Each row is a point. A path goes straight from each point to the next, and from the last back to the first. The post is the endless flat space through its rows: a point in 2 columns, a line in 3, a plane in 4, and so on, so that a path can go around it. Count how often the path circles the post. Going back the other way cancels.

Post, one row:
[[ 0 10]]
Path:
[[ -3 -11]
 [-40   2]
 [-62  38]
 [-22 -13]
 [ 33 -35]
 [ 45  11]
 [-16  55]
 [-29  24]
 [-17  -8]
 [ 50 -24]
 [ 31  13]
 [ 33  35]
 [ 36  30]
 [-26  59]
 [-31  19]
 [ -6 -36]
 [ 16   3]
 [ 10  19]
 [-44  53]
 [-27  15]
 [  1 -29]
 [ 33 -14]
 [ 22  22]
 [ 24  -6]
 [ 42  17]
 [-21  47]
 [-23  14]
 [ -3  -2]]
Times around: 4

Post:
[[ -9 -15   6 -10  38 -22]
 [  8  15  -7  -1  47  19]
 [-20  18  22 -29 -36  26]
 [-46  -8  -8 -16 -84 -33]
 [ 17  -4  -5  24  28  24]]
Path:
[[  0   3 -19 -10   0 -19]
 [-14  14  -9 -18 -26  20]
 [  2 -27   8  -6  36  57]
 [-40   3  11 -24 -21  -8]
 [-21  24  16  10  29   0]
 [ 48  26 -24  52   5  25]
 [ -4   5  14 -42 -18 -11]
 [-26   5 -57 -28  -5 -29]
 [-77   2 -33 -50 -49 -44]
 [-32  24  25 -18  32  21]
 [ 24  -8  27  47  14  10]
 [ 37   2 -16  32  63   3]
 [  8  30 -46 -21  -1   8]
 [-13 -31 -14 -14  16  -4]
 [-67   8   7 -40 -23  12]
 [-35  24  -5  23 -10   4]
 [ 28  32 -25  53  29  -5]
 [ 27   1 -20  35 -20  11]
 [ 16  10  10 -16  26  39]
 [ 15   6 -33 -11  -1 -30]
 [  8  11  -8   1  42 -19]
 [ -1  17   4  55 -20  37]
 [-44 -19  10 -15 -20 -31]
 [-81 -33  -5 -63 -66 -36]
 [-10 -39   0 -36   9 -57]
 [ 41   7 -47  35  17  -9]
 [ -8  -8  -1  24 -24 -42]
 [-70  -3  34 -26 -63 -37]
 [-19  27  24 -36  14  64]
 [-46 -30  22 -67  -2 -15]
 [ 27 -36   6   0  -5   1]]
Times around: 1

Post (10 x 11):
[[  2  17  26  32  -4 -34  62   1   9  23   6]
 [-60  46 -52 -19  18  35  11   1 -21  68 -33]
 [  4  18 -17  -8  20 -23 -49  12  17  -3 -12]
 [ 39 -32  31  12 -45 -19   7   4   0  -1  -4]
 [ 32 -16 -12  27  -5 -30   1 -13   9  -7  13]
 [  8   5 -14  16  -3   3   4  -2  -4 -35  -1]
 [ 49 -17  -3  17  43 -10 -12  -4   8 -15 -10]
 [-68   3  14   9 -13  19  23 -26   6  55  -1]
 [ 42 -43   4  24   9 -32 -18  27 -11 -12 -27]
 [-14   8 -56 -43  43  -6 -15  -8  12  10 -39]]
Path (27 x 11):
[[-16  60 -15  22   6  13 -31   5 -22 -30  -8]
 [-22  34  25   0  45 -18  37 -39  62  56 -44]
 [-53  63  -6  15  11   7 -11  54  20  21 -34]
 [-26  20 -40  -3  10 -19  38  -8  14 -22  10]
 [  8 -40 -21 -54 -14 -58 -29 -14  -3  -3  13]
 [  3  12 -30  10  -4 -51  -5 -19   2 -32 -23]
 [-17  36 -10  20  55  37 -10 -36  32  30  -5]
 [-26   9 -35  -1 -32 -25  11 -10  42  28   4]
 [ 19 -43   2 -16  41  26 -32 -22  19  26 -10]
 [ 19 -42  -8 -13   8 -14   2  32 -46 -19 -16]
 [ -2 -31  38 -39   2 -65 -26  24 -11 -32 -63]
 [ 17  10   3   7  15 -53  30  15  16 -28 -37]
 [-51  -3 -59  10 -12 -22   8 -17  24  50  -9]
 [ -3  15  37  -3  -3 -48  12  56  25  -7  25]
 [-38  29 -60  -6  44  28 -20  14 -20  27  -8]
 [-35  14 -14 -39  -8  38 -29  22 -46  -8 -11]
 [ 41 -14  52  54  -8 -20  42 -15 -10  39 -21]
 [ 50 -16 -29  11  41 -27  32   5  23  53 -76]
 [ 24   8 -91  -6  44  29  67 -36  16  21  -6]
 [-34  26  16   1  21   7   3  30  -3   4  13]
 [ 41   0  -1 -46  -9 -43 -20  29 -41  45 -42]
 [-30  14 -30   6  17  17  35 -39  -3   6 -34]
 [-51  39 -37  35   2  26  24   9  -5  64 -50]
 [-14  37  20  -4 -17  21  43  28   0  18 -15]
 [  7  33  85  -6   8 -46  24  20  44  12  18]
 [-46  12  16  -9 -21  30  29 -12 -24  41 -14]
 [ -6  -4  76  37 -19  -9  58 -35  -2  11  -1]]
Times around: 5

Post, 13 rows:
[[  5 -15   8  28 -15  18  11   3  -1   4 -75  47  31  29]
 [  4 -18  27  -2 -16  11  21   5 -17  36   1  20  -7  27]
 [-16   9  35  39 -22  20  10  -6 -15  40  23  -6  43  31]
 [-31   7  27 -22 -34 -27  15 -33  15  38 -24  29 -12  18]
 [ 42 -23 -14   0 -15 -24  18  41  -8 -28   5 -62 -13 -52]
 [ 11  24 -36  28   7  -6  35  47  -2 -10  24   0 -10 -37]
 [ 27 -11  -7 -15  51 -24  26  30  -9 -29  18 -17  11 -49]
 [ 17  16 -10  14 -20   7  14 -39  -8  11   0  12 -25   4]
 [  0 -14  -4   5 -22  43 -12   0   6  47  22  37  16  -7]
 [-11  28  -4 -53 -40  17  13 -42  15  23  39 -11 -14  50]
 [ 29 -44 -65  27   7  -6  63   5  13 -19  34 -32  -8 -40]
 [ 40   2 -16   2 -25 -32  47   9 -23 -44  19  11  15 -37]
 [-59 -27  20   4 -12  26  -4 -14 -24   7 -23  19  -3  32]]
Path (24 x 14):
[[-30  -2  30 -46  29  24 -20  -2  -3  21  13 -34 -36  16]
 [ 24 -22 -38 -47  21  31  13 -62  14  18 -51  -6 -11   6]
 [-10  50 -30   1 -53  19  28 -20  -3  29   3 -25  15  80]
 [  8  -8 -19   7   9  18  13  -4 -12 -10 -15 -26  47 -24]
 [  7  17 -44 -36   4  25  46 -19 -26 -30  -8  52  49  87]
 [  4 -14   5  18 -14 -12  26 -36 -19  14  -6  17  -7  22]
 [ 29  -1  34   5 -55  -7 -11  60 -13  30  14 -57  40 -29]
 [ 33  51   9 -36 -42  24   3   9   6  40 -45  19   3  28]
 [ 27  28 -29  27 -11  39  12 -36  37  94  43 -41 -10  45]
 [-25 -46  -9  -9  40  -9  45  30 -21  -5 -36  44  12 -27]
 [-71  13  18 -20  11 -43  32  -8 -13  21  -7  30   9  42]
 [-17 -18  -7  -1  39 -34  41  35  -1 -27  -2  23   7  -4]
 [-23  18 -25 -44   0   0  25 -20 -24 -27  42   9  14  32]
 [112 -31 -75   7 -28  -9  75 -34  16   3  29 -17 -23 -54]
 [-54  -7  25  38   2   3  48  31   1  27  -9  12  -3   7]
 [ -2   1 -15 -15  16  32 -33   5  56  20 -21 -27 -73  26]
 [ 22   2 -38  32  10  30 -18   2  26  21  -3 -26  -1  22]
 [ 65 -44 -46  -1   6 -21  64  15   7 -23 -11  -4 108 -28]
 [-11  10  22   3 -11  -6  34  10  13  30 -12  -8  -3  -9]
 [-16 -89 -41  -6  15  32  41  38 -15 -45 -15 -20 -38 -42]
 [  2  11 -25  44  -8 -22  40   8  28   1   7  27 -11 -30]
 [ 23  -5 -37 -41  10 -18  14  -7   4 -45  37   4   2   0]
 [-20 -13 -34  48 -57  18  41 -31 -13  25  46 -30 -10  12]
 [ 38 -31 -23  12 -35  -3  38 -16  -6 -14  -5 -39  13 -38]]
Times around: 2

Post (17 x 18):
[[-35 -53  16   3 -19  15 -12  49 -27 -18 -31 -11 -11  12 -27   4  -2 -18]
 [ 17 -31 -23  26   7 -27  20   6 -21  13 -20 -33  15 -57 -25  -9 -23  52]
 [ 10 -10  45 -20  16  -4 -40 -32  24  15   5 -21 -75 -11  48 -26 -14  -5]
 [ 27 -11   3  37 -23 -14  20  30  35   3   8  11  -1  23  14  12 -10  24]
 [ 20   7 -11 -15  21  46  -5   0 -24  -4  29 -27 -41 -14  31 -18   0 -24]
 [ 41  -5  13  36  -9  35  -5 -56  17  15  14 -36  16 -13 -20  16 -15  42]
 [  4  36 -17  33  33  49   4   3  33  -4   0 -41 -18 -23  32   4  17 -10]
 [  0 -28 -18  60  -2   5  26 -24 -11 -36  55 -33 -24 -10 -14  46 -33  30]
 [-11   6 -20 -29 -20 -21 -11 -36  17 -10  30  -6 -13 -31   1   8  11 -41]
 [-18 -17  -1  -5  16 -20 -35   6 -37 -54 -40   0  31 -56   0   9  26  36]
 [-26  -7 -58  27 -19  26 -35  35 -39 -11  -2 -20  -9  33  -4  12   1   9]
 [-16 -77 -25 -14   3  -5  -4  26 -22  25  -6   2  -4  33  17 -18  -4   9]
 [-19  22   5 -35  16  28 -28  17  20  15  21  -6   7  24  17  -1  -7 -31]
 [-50  -6  45  19 -14 -14 -13  22  -1  -5  -5  20  29  38  31 -18  14   2]
 [-22 -17   5  29  -8  15 -17 -22  -8  52  18  54   6   5  12  25 -39  16]
 [  6 -18  -6 -19 -10  73 -11 -24  15 -30  29 -18 -33  10   6 -40 -26  33]
 [-15  -2  22  11  -8 -31  19   6  -8 -10 -54  -4  48 -21  29  22  -2  33]]
Path, 31 rows:
[[-10 -48  17   8 -17  42   2  12  17 -34   9  -7 -17  25 -18   5  -8  32]
 [ 22 -62 -25  54 -41  76 -48  20  22 -43  24 -12 -16   5 -71  22 -18  77]
 [  4 -31 -10 -23 -15  30 -28  -3 -42  -7  23 -49 -40  25  26  -4  14  -3]
 [-33  -6  29 -36   9 -68  47 -18 -30  34  -6  42  40 -68  19  11 -28   6]
 [-17 -17 -27 -24  -3  18  34  57  22 -34 -28   1 -10  28  25 -11 -51  68]
 [ 20 -23  30 -60 -16  13 -19 -16  -8 -25  16  -2  10  23 -18  14 -14 -25]
 [ -7 -13 -25   9  30  32 -49  32 -14 -19 -13 -17   6 -23   0  10  -9  13]
 [ 24 -23 -64   5 -20 -47 -54 -29 -25 -11   0 -50  16  22  -6  16  18 -22]
 [ -8  55  74 -17 -36  22 -23  38   9   7  34  58  31  67 -27  32 -20 -55]
 [ -2  -6  -1  49  -1 -42  39 -11   6  10 -21   6 -48 -26   8  51  11  16]
 [ 14  -6  20  30  -4  52 -20  23   6  -6   2  -7 -37  25  11   5  -3  55]
 [ 22 -32 -40   4   7 -23  28  68  27  52 -39  36  42  34  89   6   0  34]
 [  9 -50 -47  51   7  -3   5   0 -28  -6  14  -8  19 -28   6   8 -13  20]
 [ 15 -19   5  22  40  19   5  25  40  32  14 -34  -6 -19 -40 -16 -18 -19]
 [ 36  30  45  20 -35  31 -34 -13  11  49  -5  19 -98   4  22  15 -32 -42]
 [-12  29 -11 -42  -1 -24  10 -71 -22  63  24  -5  28  11   1  15 -44 -13]
 [ 28  15  11  15  -9   0  -2   5  33 -20 -55 -22  32 -23  19   2  26  -4]
 [ 18   6   9  -9 -38 -14  17  62  24 -53  13 -19 -23  23  22  14 -73   0]
 [ 36  10  16 -21 -12  34   0  40  14 -10 -25  21  15  14  30  16 -25 -19]
 [  6 -51  -9   3  -9   4  -9 -64 -14  36 -42  49  59 -28 -20  22   5  26]
 [-16 -59  25 -38  28  38  -4  36 -11   1 -25  -8  12   7   1 -20 -48 -29]
 [ 10 -66  47  -1  -6 -10 -23 -23  13 -10  -5 -17 -43 -72 -11 -45   2 -17]
 [ -4 -12  -1  17 -45 -40 -79  18  25  -1  19  30 -13  30  11  27   7   9]
 [ -9  32  12 -16 -46  58 -45 -21  34 -41   0 -27   3 -33 -41 -35  27 -58]
 [ 17  14 -13  19 -11  22 -69 -53  41  54 -21  16  12 -10  -2 -15 -13   9]
 [ 41 -40 -67 -36   3  12  18  21 -18 -26 -21 -27  22 -25  11  29 -44  49]
 [-14 -22  22  35  10  57 -41  32 -15   0  59 -22 -19 -42 -81   7 -24  -9]
 [-26 -44  58  -8  23  55   3 -25   1  19  -6 -13  82 -54 -16  27 -22   8]
 [-30 -11 -17 -26  29 -28 -45  12  62  -4 -12 -18 -23  -9  62 -64  17  40]
 [ 28   0   7  -1 -13 -14   1 -32  25 -44 -13 -61  11  -3  41 -17  30  67]
 [  5 -34 -28  30   9 -64  -4 -42 -34 -34 -17 -16 -59 -44  25   6  36  86]]
Times around: 0
